Each row of a before or after table is a point. The points were changed in one or more steps. Then noise was added and the rows were shuffled. The steps act on columns, c1 being the first. Write out the steps. A step turns or swaps two columns, mirrors them in a line or flattens them onto one, adds a multiple of one to another, or multiplies or shifts one. Angles are multiples of 10 degrees, from the lower column toward the higher: turns from -170 to 170, lines from 10 to 170 but not 90. Use the fewest steps. Two steps may share a column if one is a turn and the other turns, adds or multiplies; they go together, in the order done. Otherwise the lowest column goes first.
In the rows, 128 means zero.

Before (11 x 2)
[[161 144]
 [ 72 157]
 [148 104]
 [129 127]
 [122 135]
 [ 87 142]
 [ 98 203]
 [145  86]
 [ 62 207]
 [ 75 160]
 [201 124]]
After (11 x 2)
[[ 63 156]
 [147  39]
 [ 75 107]
 [122  85]
 [ 97 153]
 [201  72]
 [127  76]
 [ 81  95]
 [148  50]
 [163  94]
 [ 72 104]]
Steps: shift c2 by -50

Before (12 x 6)
[[140 140 147 108 114  92]
 [218 122 137 126 249 153]
 [118  94 142 101 106 154]
 [107 136 115 105 248 119]
 [178 135 110 112 138 171]
 [106 113 128  69 108 198]
 [ 97 127  85  85 107  89]
 [109 101 135 107 116 135]
 [110 134 146 132 121 141]
 [180 121 120  28 118 115]
 [118  82  56 123 120 151]
 [129 125 125 125 110 174]]
After (12 x 6)
[[121 180 122  27 119 141]
 [ 93 119 138 100 106 101]
 [121 218 142 127 249 106]
 [132 103 130 103 247 143]
 [139 141  89 108 116 138]
 [126  95 126  85 108 185]
 [101 110 129 109 113 118]
 [135 111 125 132 120 108]
 [ 82 117 191 122 119 167]
 [112 105 183  70 108  82]
 [124 129 164 124 111 101]
 [135 180 174 112 135 115]]
Steps: swap c1 and c2; turn c3 and c6 by -130 degrees

Before (8 x 11)
[[ 84 111 117 120 158 174 163 125 107  90  84]
 [141 126 157 155 140 122  99 177  96 170 170]
 [130 149 108 165 145 105 202 120 115 222  98]
 [120  87  81  64  82 105 143  85 118  28 150]
 [ 93 152  61 151 145 111 143 179 118 142 107]
 [ 42 175  73 143  88 155 142 102  76 117 130]
 [171 175 124 227 175 148 151 209 170 151 152]
 [ 50  80  81 139 119 140 115 109 143  75 140]]
After (8 x 11)
[[117 226 181 142  90 156 143 219  76 148 129]
 [134 130 155 119 159 176 165 173 108 124  85]
 [203 135 121 228 174 150 153  70 170  59 152]
 [121 163 101 166 143 105 204 128 116  19  98]
 [176 155  83 154 140 120 103 105  97  94 172]
 [122  64 197 138 119 140 114 207 142 156 140]
 [ 88  96 220  63  84 107 142 144 116 240 151]
 [182 158 179 150 148 113 143 155 119  66 108]]
Steps: turn c1 and c8 by -100 degrees; add -1 times c9 to c2; turn c3 and c10 by 150 degrees; add -1 times c5 to c10

Before (10 x 14)
[[199 195 133  80  82 173 149 120 197  78 106 102 165  68]
 [162  50 119 111 190  92 126  56 130 211  99 151 108 155]
 [179  97 101 146 179 178 116  81 109 201 127  87 158 159]
 [159 145 137 146 207 107 126 103  87 138  94 130  95 161]
 [123 182 167 116 116 107  93 141 107  65 187 159 120  71]
 [130 203  76  82 129 147 120 145 218  87 129 148 167 109]
 [174 158  88 128 142  65  95  29 151 151 108 186 166 154]
 [120 140  91 102 146  41 122  26 126 154 132 114 112 169]
 [185 150 105 133 144 159 167 159 171  53 137  88 194  36]
 [174  64 119 110 174 114  71  81  94 113  97 100 131 157]]
After (10 x 14)
[[128 129  75  83 149 124 120  51 186  87 128 200 168 111]
 [122 130 170 118 110 142  92  71  91  68 187 141 120  70]
 [202 109 134  80 181 165 150  62 197  79 107 152 167  66]
 [157 107 136 143  94  53 128 115  97 137  92 106  93 162]
 [183 155 105 132 153 109 165 104 186  50 137 123 191  36]
 [163  68 118 114  84  71 127 215 114 213 100 148 109 152]
 [117  26  94 104  44 127 118 133 135 154 130 116 115 173]
 [177  87 101 148 165  68 117 169 137 200 128  83 156 158]
 [176  95 118 111 108  86  72 199 122 113  97  91 126 159]
 [174  25  85 128  66 123  96 115 111 152 106 189 166 153]]
Steps: turn c2 and c8 by -100 degrees; turn c5 and c6 by -100 degrees; turn c9 and c12 by 40 degrees

Before (11 x 24)
[[118 112 121 122 109 122 122 141 151 119  81 125 118 109 142 138 156 144
  161 128 128 127 111 132]
 [130 112 133 129 136 113 140 132 118 110 115 149 111 109 127 118 115 113
  138 162 148 134 140  28]
 [128 111 127 126 109 125 131 121 146 126 122 126 174 103 159 125 115 151
  149 135 119 125 117 150]
 [128 106 140 111 109 114 113 141 136 128 123 136 118 123 133 134 123 117
  124 128 146 129 128 135]
 [126 122 140 138 124 123 121  53 127  95 124 133 115 179 157 115 140 152
  135 130 120 123 121 119]
 [115 143 137 160 118 120 115 116 140  99 124 134 115 131 126 170 116 112
  120 143 133 135 127 130]
 [124 143 136 111 122 117 114 146 100 119 117 127 154 154 130 117 159 152
  155 134 142 127 111 142]
 [120 115 128 122 115 124 132  75 123 122 108 119 127 119 124 138 126 136
  133 129 146 146 155 142]
 [132 125 145 116 159 128 125 138 147 123 125 135 158 104 124 123 147 136
  131 154 124 127 129 148]
 [120 116 109 110 116 126 157 129 138 113 115 161 124 105 119 129 122 155
  115 128 120 122 135 146]
 [114 127 127 130 131 123 116 128 138 128 113 133 111 134 141 125 119  87
  112 141 138 123 126 144]]
After (11 x 24)
[[125 137 137 138 120 122 122  10 129  96 120 133 133 178 157 116 139 153
  135 132 125 124 121 117]
 [132 137 144 117 121 128 125 144 128 123 127 135 137 103 123 124 146 137
  131 154 125 127 141 146]
 [130 145 128 129  86 112 139 135 128 109 149 149 111 109 126 116 116 114
  139 164 120 133 124  28]
 [114 118 142 159  94 121 116 109 128 100 133 134 124 132 125 169 118 114
  120 143 124 135 124 129]
 [125 116 142 110 113 116 114 156 128 119 142 127 154 154 130 119 159 153
  154 134 118 127 134 143]
 [128 151 133 110 109 113 113 148 128 127 145 137 125 124 133 136 123 118
  123 129 128 128 124 136]
 [121 133 107 109 116 123 157 129 127 112 122 161 119 105 118 130 120 156
  116 128 113 123 127 148]
 [114 130 127 128 113 124 117 129 128 127 141 133 124 137 142 125 119  86
  111 140 115 123 121 144]
 [130 143 121 126  98 123 132 117 128 124 121 126 154 103 159 125 116 151
  150 136 120 124 143 149]
 [119 140 124 123 112 124 132  44 127 123 150 119 101 118 125 140 127 136
  134 130 111 144 131 141]
 [117 140 116 121 109 122 122 148 128 119 136 125 140 109 144 138 157 144
  162 129  82 128 121 133]]
Steps: mirror c2 and c3 in the line at 80 degrees; add -1.5 times c20 to c5; multiply c8 by 1.6; multiply c9 by 0; mirror c11 and c21 in the line at 50 degrees; turn c13 and c23 by 70 degrees; multiply c23 by 0.4
